Each row of a before or after table is a point. The points were changed in one or more steps. Then noise was added and the rows were shuffled. The steps act on columns, c1 being the first. Write out the steps. A step turns or swaps two columns, mirrors them in a line or flattens them onto one, adds a multiple of one to another, or multiplies or shifts one. Angles are multiples of 10 degrees, from the lower column toward the higher: turns from -170 to 170, lines from 10 to 170 but not 90. Use the fewest steps. Two steps may share a column if one is a turn and the other turns, adds or multiplies; they go together, in the order done. Otherwise the lowest column goes first.

Before (12 x 2)
[[-91 -71]
 [ 35  -1]
 [ 23 -30]
 [ 45 -14]
 [ 30 -55]
 [-89  -3]
 [-71 -47]
 [-17   3]
 [-28 -17]
 [-13 -72]
 [ 25 -26]
 [-33  -5]]
After (12 x 2)
[[-73 -92]
 [-16  48]
 [-54  32]
 [  2 -15]
 [ -4 -86]
 [-13 -28]
 [-70 -13]
 [-26  26]
 [ -1  35]
 [-45 -72]
 [ -5 -34]
 [-31  22]]
Steps: swap c1 and c2

Before (12 x 3)
[[-35  21   5]
 [ 25  21  -5]
 [-22 -11 -24]
 [-42 -28 -34]
 [-50   1 -10]
 [-17   8 -28]
 [ -1 -41   2]
 [  9  24 -38]
 [ 27 -39  -4]
 [-31   4  -6]
 [ -3 -40  32]
 [ 24 -13  -2]]
After (12 x 3)
[[-35 -53   2]
 [-31  -4   7]
 [ 27  95 -11]
 [-17   6  29]
 [ 23  32  -2]
 [ -3  68 -43]
 [  9 -24  44]
 [ 25 -44  13]
 [-42  95  23]
 [-50   6  10]
 [ -1  95 -15]
 [-21  46  18]]
Steps: turn c2 and c3 by 160 degrees; multiply c2 by 2.5

Before (14 x 4)
[[ 19 -23  34  38]
 [-49   6   9 -17]
 [  6  11 -36  28]
 [-50   1   4  63]
 [ 45   4   9 -36]
 [-29 -37  65 -16]
 [  5   0 -31 -51]
 [-10   5  -5  15]
 [-48  12  62  28]
 [ 49  24 -95   7]
 [ 26 -48   6 -77]
 [-14 -54  43  20]
 [-53  -1  -4 -54]
 [ 42 -20  -4 -20]]
After (14 x 4)
[[-35  21  32  -3]
 [-29  35  14  -6]
 [  2  48  74 -26]
 [ 30 -33  -4  64]
 [ -1  29 -29  42]
 [-48   6 -34 -90]
 [-13  -9 -34 -19]
 [  8 -10 -15   1]
 [ 48 -27  50 -26]
 [ 42 -25 -57  26]
 [ 47  20  37  57]
 [ 35 -28  18   4]
 [ -2   4  34 -46]
 [ 41  33  -1  39]]
Steps: turn c1 and c2 by 150 degrees; turn c3 and c4 by 70 degrees

Before (14 x 8)
[[-26  21   4  15  44  -5 -36 -14]
 [-16 -95 -65  26  12  -1  20 -15]
 [-52 -23 -30 -30 -16 -17 -53  37]
 [-11 -45 -48  31 -22 -17 -46 -95]
 [-40 -55 -41  29   9 -31  57 -49]
 [ -3   8  24   5  28 -53 -53  45]
 [ 55 -36  -8 -11  18 -47  -7 -34]
 [ 35  -8  24  42  33 -17 -30  58]
 [ 59  24 -10  23  43   4 -69  23]
 [ 24  29 -67  35  -5  14  32  27]
 [  4 -18   5   2  22 -45  -9  59]
 [ -7  33  -4   5 -23  59   9  14]
 [-11  -6   0  -4  33 -31 -56  71]
 [-54 -15  -9 -22  66 -16 -24  -5]]
After (14 x 8)
[[ 19   6 -39   1 -11 -36 -92 -47]
 [-42   4 -13  17  59 -16  25 -68]
 [-30  -6  24 -43  -2 -30  45 -53]
 [-46   2   0   4 -25 -17 -17 -34]
 [ 23  -2 -10  56  -9  24  14  10]
 [-19   4   2 -43  55 -20 -32  -6]
 [ 15   3 -27 -30 -56  17  41 -53]
 [-34  -2  26   6  33 -41  56 -28]
 [-22   1   6 -36   3 -26  57  -9]
 [  4  13 -70  25  25 -22  26  32]
 [ -9   7 -30 -11 -42 -40 -48  58]
 [-66   1  -6 -25 -55   9  -6 -24]
 [-12   8 -51  13 -16 -25 -14  19]
 [-32   0   0 -30 -11  -8  74 -57]]
Steps: turn c1 and c5 by 90 degrees; flatten c2 and c3 onto the line at 100 degrees; turn c4 and c6 by -60 degrees; swap c7 and c8

Before (9 x 9)
[[-19  41  10  41  24  25  13  32  24]
 [-12  -2  25  30  17 -33  16  -2  -1]
 [ 29  34  -7 -22   9  20  44  17  22]
 [ 44 -19  -9 -27  34   1 -16 -76 -28]
 [  8 -57 -26  11 -18  24  29 -65 -27]
 [ 18 -26  13  -5   4  28  11   2 -31]
 [ 60 -25  20  30 -33  13 -13 -45 -12]
 [-45  59  -4   8  -6 -11  18  -5 -21]
 [ 59 -18 -32   1  11 -19 -31 -28 -25]]
After (9 x 9)
[[-21  64 -43  41  25  15  22  33  25]
 [-28 -32  56   3  14 -29 -21 -28 -26]
 [-24  53  16 -21  10  37  20  20  22]
 [-29  -6 -43  36  21  15 -36  -7   0]
 [ 35 -93  40   7 -17  31  23 -62 -25]
 [ 42  96 -28   9  -7  21 -10  -6 -20]
 [-60 -30   7 -27  35 -11   0 -74 -27]
 [-22 -42   3  -8   5   9  24   2 -31]
 [-15 -40  65  29 -31 -11  13 -44 -14]]
Steps: add 1.5 times c5 to c3; turn c1 and c3 by 130 degrees; multiply c2 by 1.6; swap c6 and c7

Before (8 x 11)
[[ 20  -3 -23  -6 -55 -34  10  -8  15  40  21]
 [-12 -17   5 -21  -5   2 -26 -10  -2  31   1]
 [  1   5  19 -13  12  -6  30 -12 -32  14   7]
 [ -5 -11  30  28   8 -13  52 -22 -13  -4 -27]
 [-23 -11 -25  18 -15 -21   7  -4 -25  -9 -29]
 [ 10  -2 -49  -7 -48 -27  -8  10  42   2  27]
 [ -1  -3   2  10   9  16  -3  13 -18  28 -24]
 [-26  -8 -17  23 -40  -5 -29  12 -11   4  17]]
After (8 x 11)
[[ 21  -1  35  -4  59 -33  14  -6  25  27  22]
 [-28  -6   1  22   8  -5 -27  11  45  19  14]
 [-21 -11 -10  19 -29 -22   6  -5  44  25 -31]
 [ -6 -11   3  28 -24 -12  54 -23  13 -31 -25]
 [  2   7  16 -13 -59  -1  31 -10  34 -19   3]
 [ 10  -1  -8  -5  93 -29  -5  10 -20  51  30]
 [  3  -4  26   9 -31  15   0  10  15   0 -22]
 [-12 -20  28 -19   1   1 -24 -13  10  -2   2]]
Steps: turn c3 and c10 by -80 degrees; multiply c9 by 2; turn c5 and c9 by -130 degrees

Before (9 x 12)
[[  3 -25 -29 -59  12  71 -40 -47 -79  52  27  36]
 [ 31  39   2  28  -9 -11  24  59  18  -9 -59  64]
 [ 43  -9  -5  11  -6  43 -53 -15  -5  28  56   7]
 [  6 -56   3 -32 -34  20  10 -20  -6  -1  14   7]
 [ -4   1   1  -6 -21  -7 -31 -11  15 -59  10 -51]
 [-19  -9  25 -12 -57  33 -21 -57 -17   8  25 -51]
 [ 14  -2  -5  39 -13 -49   5   2  -9  -8 -16  16]
 [ 56  46 -28   9   6 -25  77  38   0   8 -12  49]
 [-60 -32 -25  14 -31  37  30 -21 -13 -26   4 -12]]
After (9 x 12)
[[ 29  -1   1 -22  -5  22 -11 -11  -5 -58  10 -54]
 [-12 -56   2 -45  10  20   0 -21  -3  -1  15   8]
 [-36  40   3   7 -28  -5 -14  59  38 -10 -58  56]
 [ 29  -8  26 -54 -19  29   5 -58 -33   9  25 -43]
 [ 33 -24 -28 -20  57  45 -22 -46 -64  52  27  60]
 [  4 -33 -25 -20 -28  49  67 -22 -16 -27   4  -6]
 [ 24  -9  -4   0 -13  30 -63 -15  -2  27  57   8]
 [-12  -2  -5   8 -41 -44 -10   1  -4  -8 -16  17]
 [-93  46 -28   8  -4 -28 -10  40  15   8 -12  45]]
Steps: mirror c1 and c7 in the line at 120 degrees; turn c4 and c5 by -60 degrees; add -0.5 times c10 to c6; turn c9 and c12 by -20 degrees

Before (8 x 18)
[[-21  -5 -36  19  -5  49 -26 -29  39  39 -47 -53  49  37   9 -64  28  18]
 [-59 -13  46  29  23 -21  44   5 -37  53 -35 -24  34  33  95 -64  12  27]
 [ 35  -8 -51   0  39 -27  26 -44  26 -51  19   5  13  -7  14 -62 -51  -2]
 [-68  39 -40  23 -30   3  58  47 -22  -9 -52 -54  33 -11 -13  47  39 -12]
 [ 14 -14  -6  24  25  23 -14 -17  -6  -8 -64 -12 -20   2  -8  31 -30   2]
 [ 23  57  50   7 -35  32  58  48  -2  13  26  25   8  -1  85   1  -7  18]
 [  9  -3  45 -26  37  48  -3  -6 -15  38 -12  26  37  32  73   7  20  -9]
 [-62  20 -37 -40  10 -39  65 -56  28  31  14  27 -25 -31   6  26  16  70]]
After (8 x 18)
[[-34  -3 -24  22  49 -16 -27  23  40  38  -9 -55  51  35  21 -61 -52  65]
 [-37  41 -68  21  -2 -28  56 -39 -24  -7 -20 -52  30 -14 -27  47 -59 -49]
 [ 47 -10 -62  26 -16  31  39 -40 -33  56   1 -28  34  35  87 -66 -36  71]
 [-52 -10  34   1 -18  44  34  37  28 -50  45   3  15  -3  28 -57  41  45]
 [ 54  55  24  10  25 -38  62 -74  -3  14  -5  26   1  -1  65  -1  20  22]
 [-30  19 -58 -41 -36  17  66  50  29  29 -19  27 -24 -30  27  28   6  49]
 [ -4 -13  17  24  25  21 -12  20 -10 -11  46 -12 -25   1  -3  33 -48 -20]
 [ 45  -6   6 -24  49  31  -6 -21 -18  33 -17  23  35  31  68   3 -19 -16]]
Steps: swap c1 and c3; mirror c5 and c6 in the line at 40 degrees; mirror c8 and c15 in the line at 100 degrees; turn c11 and c17 by 110 degrees; add -0.7 times c16 to c18

Before (8 x 20)
[[-12  -4  34   9  75  25  16  29   1   7  -3  26  40  12  72 -58   1   5
  -14  25]
 [ 67  -4  -3 -39  13 -35  38 -35 -25  45  10  -6 -36   6 -25  47  81  11
  -43  42]
 [  8 -47  37   0  60 -23 -56  14   0  26  -2  14   7  29  47 -58  46   7
    7   0]
 [ 60  34 -36 -25  14 -58   3 -17  10  58  12 -36 -18  27 -14  16  36  18
  -57  42]
 [-30  -4  33  32  34 -21   8  41 -39   2 -33  38  31 -17  34 -59 -37  12
    3 -10]
 [ 42 -37  17   7  77 -32  -5   9  18  36  27 -12 -24   6 -24  10  22  24
  -28  44]
 [-21  11  22  50  16  28  18  66  -7  10 -29  68  36  18  10 -77 -20 -50
    0   4]
 [-25  27  18  34  54  10  -8  34   6   3  -3  72  44  -4  40 -45 -17 -10
   63 -16]]
After (8 x 20)
[[-20   5  47  31  36 -50  24  40 -42   4 -36  84  21 -17  10 -56  18  12
    4 -10]
 [ 53  39 -77 -36   9  16   7 -33 -27 -13   8 -83 -55  10  18  45  25  13
  -48  46]
 [ 13  44 -28   2  63 -19 -38   9   1  29  -2 -17  44  29 -46 -53  52   4
    5  -4]
 [  1   7   8  13  77 -67  34  30   2  -2  -5  40  16  14 -35 -56  33   8
  -15  24]
 [ 55  27 -43 -20  14  57 -13 -19   9 -63  15 -79 -12  21 -45  12 -20  18
  -63  38]
 [-10   4  26  47  11 -32  38  65 -12 -13 -27 100  14  20  28 -76  15 -47
    1   0]
 [ -9  -9  21  37  56 -29  20  32  10 -27  -5  97  40  -6 -28 -47  15 -10
   57 -17]
 [ 35  50 -17   2  77  55 -19   1  15  14  31 -28 -12   7 -35   9  22  22
  -31  45]]
Steps: add 0.3 times c13 to c1; turn c7 and c13 by -40 degrees; turn c2 and c10 by -120 degrees; turn c3 and c17 by 70 degrees; add 1 times c3 to c12; add -1.5 times c9 to c6; turn c6 and c15 by 130 degrees

Before (13 x 24)
[[ 20 -53 -56 -15 -19 -13  26 -28  23  42   1  50  13   0  19  12  22 -37
  -29   9   7  -3  16 -31]
 [ 17 -28  10 -49  16  31  45  -9 -14  -6  15 -20 -25  39  49 -29   5 -18
   17 -24  24  21  10 -32]
 [-28  32 -21  -1 -39  -3  -8 -22  15  36  74 -32   2 -51  60   5  17  13
  -62  16  43 -24  26 -44]
 [ 35  23 -41 -26  20   2 -17  16   1   8 -41  41 -55  14   6  -6  -4  28
  -14  95   3   0 -42 -48]
 [ 24 -49  18 -30  44  21  -1  18 -11  11  36 -46  45  25   1 -29   2  35
  -10 -39 -15  47 -19  14]
 [  5 -11  33  21  46  32  11   1 -51  -8 -46  -4 -38 -38  73 -26 -29  50
   15  19  44   5  15   7]
 [-31 -73 -21  -9 -33 -12 -37  29 -53 -13  31  10   4  -7  14 -31  16 -23
  -33  -5  -4  -2 -19  24]
 [ 14  46  16  31  -5  29  -5  20 -38 -22 -30   9  -4  -4  10 -13   5  25
   -7  31  10  15 -12 -42]
 [-11 -38  -8 -30  -4  30 -11 -24 -27 -13   9  11  15  25  -1 -26 -23 -34
  -14  13 -10   8  25  -8]
 [-44  -4 -16  44  34 -38  20  20 -58  -4   7  35  40 -52 -24  -7  21 -55
   -9  42  38 -23  23 -45]
 [  1 -15  -6   0   1 -15  39 -26 -68  14  32  33 -16  48 -25 -19  -5  19
  -32  -9 -37 -17 -20 -20]
 [ -7 -12  56 -27   3  17 -18  -9 -52 -27  19  -2  -5 -27  -7 -12  28   4
   32  -3  12  -4 -25 -49]
 [-18 -67  -2 -42  -2   1   3  -5  -5  -2 -74 -10 -20 -22  13  24 -14   4
    4  -5  48 -19 -12 -45]]
After (13 x 24)
[[-33 -69 -27 -13 -36  20 -54  13 -50 -14  32   6   1  11  12 -28  22 -21
  -29  -8  -2  -3 -21 -13]
 [-11 -43  -9 -28 -11 -32 -14 -13 -27 -11  15   5 -11   0  -3 -32 -25 -27
   -9  12 -14   6  27 -12]
 [ 17 -53 -55 -14 -23 -10  39 -16  20 -24  -1 -57 -14  18  23  14  17 -32
  -34   8   7   0  16  33]
 [-26  38 -17  -3 -40 -27 -10 -15  10  48  75 -15   0 -33  58   5  16  10
  -53  17  39 -27  22  34]
 [  5 -11  35  17  47 -20  18   2 -53  -3 -48  15  38 -65  82 -20 -24  51
   18  16  47   9  11 -28]
 [ 13 -27  12 -45  17 -52  73   0 -16  10  20  15  24  45  52 -25   6 -13
   16 -25  22  20  11   6]
 [ 36  23 -36 -28  17 -28 -26   5  -1 -33 -38 -26  53  11   0  -3  -6  26
  -11  89   3   4 -34  43]
 [ 13  45  14  38  -9 -45 -14   9 -33 -17 -28  18   0  -3   9  -5   4  30
   -9  30   7  19 -12  20]
 [-46  -6 -14  46  32   0  31   3 -58 -31   1 -17 -41 -24 -24 -10  22 -60
   -6  40  41 -17  20  62]
 [ -3 -13  -6  -6  -4  -9  57 -11 -67 -20  28 -34  13  45 -23 -15  -1  22
  -32 -10 -43 -21 -17  24]
 [ -6 -10  54 -24   2 -42 -26  -1 -53 -12  22  22   7   3  -9  -9  32  10
   31  -1  19  -7 -24  26]
 [ 29 -48  20 -35  43 -14   1   5 -13  49  37  11 -40  36   4 -29   7  28
  -14 -43 -11  48 -10 -29]
 [-19 -70   0 -42  -1 -35   5  -1 -10   7 -74   6  20 -36  14  26 -16   3
    2  -4  45 -11 -12  35]]
Steps: turn c6 and c24 by -140 degrees; multiply c7 by 1.6; multiply c8 by 0.4; mirror c10 and c12 in the line at 150 degrees; multiply c13 by -1; add 1 times c17 to c14

Before (13 x 32)
[[  0 -28  25   2   0 -13  -3  -2 -20  62  -1  20  27   1 -41  -9 -12 -34
   39  38   4  14  34  67  15 -28  22  30  50  -1  37 -16]
 [-16   0   4 -21  27  10 -66 -22  -1 -30  26 -44 -21  50  -5 -42  -5   6
   -6 -18 -11  13  16  24  37  -4 -22  28  12  22 -41   8]
 [ 39   6  24  -4   1  -6  37 -24 -49   7   6 -27 -18  30 -10   2 -52 -42
    5  10  -3 -33  46  -3  -4 -25 -11 -10 -42   4  -1   2]
 [ 38  39 -76  33   0  50   9  44 -40 -39   1  12 -28  14 -32 -33 -59 -53
   -7   4 -69 -49 -72 -10 -12 -35 -40  -5  24  50  53  15]
 [ 17  28  49 -46  -4  -3   7 -18 -15  17  19 -12 -42 -27 -19 -17 -24 -46
   52  -1 -33   5  23  49  -2  46 -20 -40 -21   1  -5  34]
 [ 19  24 -29 -20  22 -10 -13   5 -26   6 -63  37  -7 -28  37  29  23 -34
  -27 -10 -33 -36  12  -7 -45  44  27  34  56  20  28  12]
 [-22 -34 -62  14  64  11  31  19   4  12 -19   6   1 -12 -18 -64  25  18
  -12 -30  13  16   7  36 -25 -65 -33 -34  47 -55 -59  45]
 [ -4 -48 -20  16 -20  -2   7 -11  28  -3  59 -24  35  15   9  22  14 -11
  -58  19  -7  -3  34 -26  35 -23 -27   2  28  24 -12 -45]
 [-11  73  41   1  10  23  37 -24  58 -35  23  -4  32  -3  -5 -29   7  13
  -18 -18  35 -11   8   1   1   7  16 -20 -17 -26   6 -34]
 [ 26 -12  25 -25 -14 -23 -18   5 -16  12  44  28 -19 -15  39  13 -16   5
  -11   3  30 -10  24  -6 -15  32  -2 -24   7  17 -15  -3]
 [ 10  19 -18 -17 -30 -36   0  -5   2  31 -43 -16  21  -6 -16  13 -29  19
  -34   2 -36 -23 -14  21  36  54 -40  54  21  24   5 -22]
 [ 19   1 -42 -33 -33  -1  10 -73 -49  42  18 -57 -39  24 -16  16  -4 -39
   -6 -37  23  23  63  -3 -20 -51 -27   4   1  41  -5 -62]
 [ 95  57 -52  -9  32 -13  29  13 -38 -20   5  44  -1   0 -24  15 -22 -44
   16  -8   2 -36 -10 -71  17  -6   9  -5  10 -14  29  -5]]
After (13 x 32)
[[ 19  25  47 -46  -4  -3  -4 -19 -23  37 -29 -12  32 -28 -19 -17 -24 -47
   50 -25 -32  10   5  49  12  45 -15 -21 -19   2  -6  38]
 [ 39   8  26  -1   1  -4  38 -24  12  11 -35 -27  20  28  -9   4 -52 -41
    6 -44  -4  30  31  -2   3 -24 -14  -8 -44   6  -1  -1]
 [ 10  19 -15 -12 -31 -33  20  -6  11 -57  43 -17 -15  -7 -13  14 -30  19
  -34   7 -37  -2  17  21  54  53  -7 -23  20  22   6 -23]
 [-11  74  40   1   6  24  16 -22 -18  23 -27  -2 -37  -5  -4 -29   8  14
  -17  56  37  33  -6   3 -10   5  12  31 -15 -30   6 -33]
 [ -2 -29  23   5   0 -11 -17  -1  49 -39 -21  20   4   2 -43  -9 -14 -36
   38  -3   3  -1  28  69  -1 -28  26 -56  48  -2  38 -16]
 [ 95  56 -52 -10  32 -10  41  14   8   9   6  46  -5   0 -19  14 -21 -46
   15 -40   5  25 -11 -74   7  -6  17  20  12 -15  27  -3]
 [-14   0   4 -19  26   8 -27 -19 -25 -24 -29 -45   5  50  -6 -44  -5   6
   -5  -7 -11 -61  -6  24  43 -10   6  36  12  22 -39   8]
 [ -3 -46 -20  14 -22  -5   6 -10  23  -1 -70 -24 -14  17   7  18  15 -17
  -56  38 -10   5 -10 -26  40 -22   1   5  29  22 -10 -44]
 [ 26 -12  23 -24 -15 -23  10   2   0  25 -48  29  16 -15  39  13 -16   8
  -11 -18  33 -21 -11  -7  -7  34  -9 -14   3  18 -17  -3]
 [-20 -31 -63  10  63  12 -10  20 -22  32   9   4 -19 -10 -15 -63  24  21
  -10  -3  12  34  20  35  -1 -65 -43 -16  47 -55 -62  47]
 [ 18   3 -41 -30 -31  -1 -20 -76 -33 -10 -54 -52   9  22 -17  15  -3 -41
   -3 -62  22  16  38  -4   1 -52 -31 -42   1  43  -3 -62]
 [ 16  23 -25 -19  21  -9  33   6  -3 -32  43  35  -2 -27  36  28  21 -32
  -27 -29 -34 -18  51  -9 -53  43  -9  -4  56  23  28  14]
 [ 37  40 -76  31  -3  51  47  44   7  11  45  12  26  12 -27 -30 -63 -50
   -6 -42 -71   2 -57  -8  19 -33 -42  40  26  52  53  17]]
Steps: turn c7 and c22 by 80 degrees; turn c13 and c20 by -140 degrees; turn c9 and c20 by 110 degrees; mirror c10 and c28 in the line at 130 degrees; mirror c11 and c23 in the line at 110 degrees; turn c25 and c27 by 40 degrees

Before (10 x 64)
[[-26 -28 -31 -12 -70 -66  36  27 -27  28  15  43  25  45 -52  31  49  23
  -39  42 -22  31  36  37  -8  35  24 -95  39  42 -60  13 -14  20 -32 -25
  -70 -55 -54   9 -11 -42  53  27  -4 -29  -5  25  -4 -16  28   4 -21 -35
   -6  35 -23 -17  -5  14  31  20   5 -22]
 [  6  35  30 -40 -37   3  12 -27  -6 -53 -60  18 -24  11 -14 -31 -44 -75
  -15  60 -13  -6 -32  15 -18 -21  22 -59 -22 -23  12 -43  -4  66 -29  25
  -29 -14  12 -15  70  54 -48 -27 -16 -11 -18  43 -59 -21  59 -26  46   3
   42  23  30  -7  34  33  30  28 -77 -55]
 [  9   6 -33  23  20 -15   7  11   1  37 -36  37   9  -3  21  11 -29  -2
   48  28  41  29 -51   9  23 -63 -36 -43  33 -65 -72 -33 -38 -14 -62   1
  -35  59  38  55 -33  28  23  15  25   1  29   5  -1 -37   8 -16  71 -66
   49  11 -22  14 -32  20 -17 -27 -65  43]
 [-36  42  11 -18 -66  -2  51  -8  26   4  -5  40 -31  12 -24  -3  17   1
  -21 -51  17 -17  51  34  74  15   1 -22  32  39 -14  57   9  -1   6 -24
    3   0  32  24 -22 -36  37  56  63 -15  33 -60 -21  20  14 -14  13 -18
   37   7  -8  55  35  -7 -71  64  -7 -43]
 [ 12  71  -6 -56  28 -21  -4 -36  27 -19  -4 -56  47  18  57  27  13  31
  -15  57  51 -10  13  24 -31  38 -21 -32  -6  38 -63 -40  -8 -21  -3 -20
   12  53  44  11  54  45  15   0 -25   3 -62 -49 -14 -39 -41  75  29  32
   -8  25  47   5 -22  38 -48   3  -6  23]
 [-17 -27 -63 -14 -25 -53  31 -15  11 -44 -62 -44  46 -30  25 -26 -17  32
   23  -1  17 -28 -18 -49  65  16  13   5  52 -67 -11 -31 -76  42   7  58
   23  30  22 -36  11 -16 -28 -11 -44  62 -55  13  29  13 -38  64 -12 -27
   29  35  32 -10  79 -48 -48  35 -21  22]
 [-23 -31  -5  -6   4 -38  54 -24  13  37 -81 -24  19   7  -2  74 -30 -28
  -36 -14 -34  38 -62   2  35  36  44  -2 -22  -8  -3   5 -14  53 -11  13
  -33 -33 -25 -17  67  49 -10  51 -31 -51  37  37   2 -61   7  30   5   9
   22 -73  -7 -52 -12  29   7 -30 -61 -37]
 [ 65   6   9 -17   4  20  31   2 -74  11  36  21 -47   6  27 -12  29 -24
   40 -28  21  70  33  17  12 -13 -32 -77  -6   4 -44   3 -69  -6   2  25
   -4   3  44 -16   6  11  35  -5 -28 -30  27 -39 -30  37  68  -6 -35  42
  -12 -63  41 -35  74  29 -41 -30  25 -61]
 [ 51  19  18  11 -56 -26  -6  20 -50 -11   3  36 -26  28 -45 -29 -24  12
   36  53  53  76 -26 -58  37 -43 -16 -12 -20 -45  21 -49  29  78  30  31
   -5 -38   7 -34  34 -26 -29  41  35  12   2  39 -24  -5  58  29 -14 -66
   17 -12  50  37  47  29  29  -6  14 -53]
 [ 20  14   6  25  24 -57 -17  17  15 -46  24  27   4 -20 -33  39  45   6
  -49   7 -12  61 -22 -39  -3 -41 -15   3  39   0 -57  31  37  -2 -26  92
  -38  57  18 -28   3  -4 -33 -48  53 -35 -57   2 -40 -16 -28  -3  55  17
   53  11  -4  55 -23 -40 -76 -23 -74 -28]]
After (10 x 64)
[[ 12  70  -1 -59  35 -24  -6 -30  30 -20   1 -56 -67  20  51  29  13  31
  -18  54 -51 -11  19  22 -34  34 -17 -36  -8  37 -64 -39 -10 -25   0 -22
   16  55  42  13  51  45  17   5 -23   5 -63 -48 -17 -43 -41  73  29  36
  -45  22  46   6 -20  27 -49   5 -20  -5]
 [-15 -26 -60 -14 -49 -52  31 -11  12 -38 -60 -43 -20 -29  17 -31 -16  32
   25  -1  -8 -29  27 -48  65  15  11   9  52 -68 -11 -30 -75  44  12  57
   27  32  21 -33  11 -18 -29 -11 -42  64 -54   9  31  12 -37  62 -12 -23
  -49  34  29 -14  80 -27 -46  34 -22 -20]
 [  9  37  32 -38  35   7  10 -24 -11 -55 -55  19  24  13  -9 -29 -41 -76
  -14  56  26  -7  25  17 -13 -19  24 -60 -22 -23  13 -41  -6  64 -25  24
  -28 -13  11 -14  68  56 -43 -26 -15  -8 -20  44 -60 -24  60 -24  46   4
  -39  25  26  -4  32 -32  26  24  51 -78]
 [ 62   7  10 -17  28  17  25   0 -78   6  41  20  38   8  27 -10  34 -24
   43 -26 -35  72 -20  18  12 -16 -32 -80  -2   6 -44   4 -67  -6   1  22
   -6   5  49 -13   7  14  37  -4 -30 -28  27 -41 -32  36  67  -6 -41  44
   50 -65  44 -39  72   0 -41 -34  64  26]
 [  3   4 -38  22  18 -11   6  10   2  39 -37  33  18  -7  19  14 -28  -4
   51  32  -8  30  66   6  24 -65 -33 -46  36 -65 -71 -35 -34  -9 -64   2
  -38  57  38  59 -31  29  21  14  27  -1  29   2   1 -41   3 -12  71 -70
  -54  14 -21  14 -31  18 -16 -20 -46 -66]
 [ 55  16  17  12  29 -27  -3  23 -49 -10   2  39   9  34 -48 -30 -25  11
   35  51 -31  74  49 -58  39 -46 -17 -12 -20 -45  18 -48  29  75  30  31
   -8 -37   7 -31  35 -29 -29  41  36  10   0  36 -26  -8  56  34 -16 -64
  -10 -13  46  40  50 -55  30  -8  54  15]
 [-32  39  10 -20  -6   3  52 -15  30   6  -6  38  66  12 -25  -1  20   3
  -25 -50 -38 -20 -37  34  76  13  -1 -25  28  42 -10  52   6  -3   9 -25
    1  -3  31  23 -23 -35  36  59  64 -17  37 -58 -18  20  16 -13  12 -14
    7  14  -9  53  36 -67 -72  63  39  -6]
 [-26 -30 -30 -12  12 -65  36  31 -23  26  18  44 -38  45 -55  32  48  29
  -39  52   1  29 -41  40  -7  37  24 -91  38  40 -58  10 -18  21 -32 -26
  -70 -49 -55   5  -8 -41  54  25 -10 -32  -2  23  -2 -14  31   4 -20 -35
  -24  34 -20 -18  -9 -73  27  19  27   0]
 [-24 -30  -3  -2  28 -43  58 -24  12  38 -84 -27   7   6  -5  76 -33 -28
  -37  -9  58  33  38   3  35  37  41  -2 -22  -7   4   4 -13  54 -11  12
  -30 -37 -27 -17  69  48  -7  47 -33 -48  32  44   2 -65   3  30  10   8
  -27 -74  -7 -48  -7   2  10 -34  41 -55]
 [ 17  18   7  25 -40 -53 -16  19  13 -47  24  30  26 -20 -32  37  40   8
  -49   4  21  62  11 -40   1 -42 -21   2  40   1 -54  30  43  -3 -27  87
  -37  59  11 -27   8  -6 -32 -45  56 -32 -57   2 -38 -17 -27  -3  53  19
  -44  15  -2  53 -23  21 -80 -25  27 -75]]
Steps: swap c5 and c60; add 0.5 times c20 to c13; turn c13 and c55 by -140 degrees; turn c21 and c23 by 150 degrees; turn c63 and c64 by 90 degrees
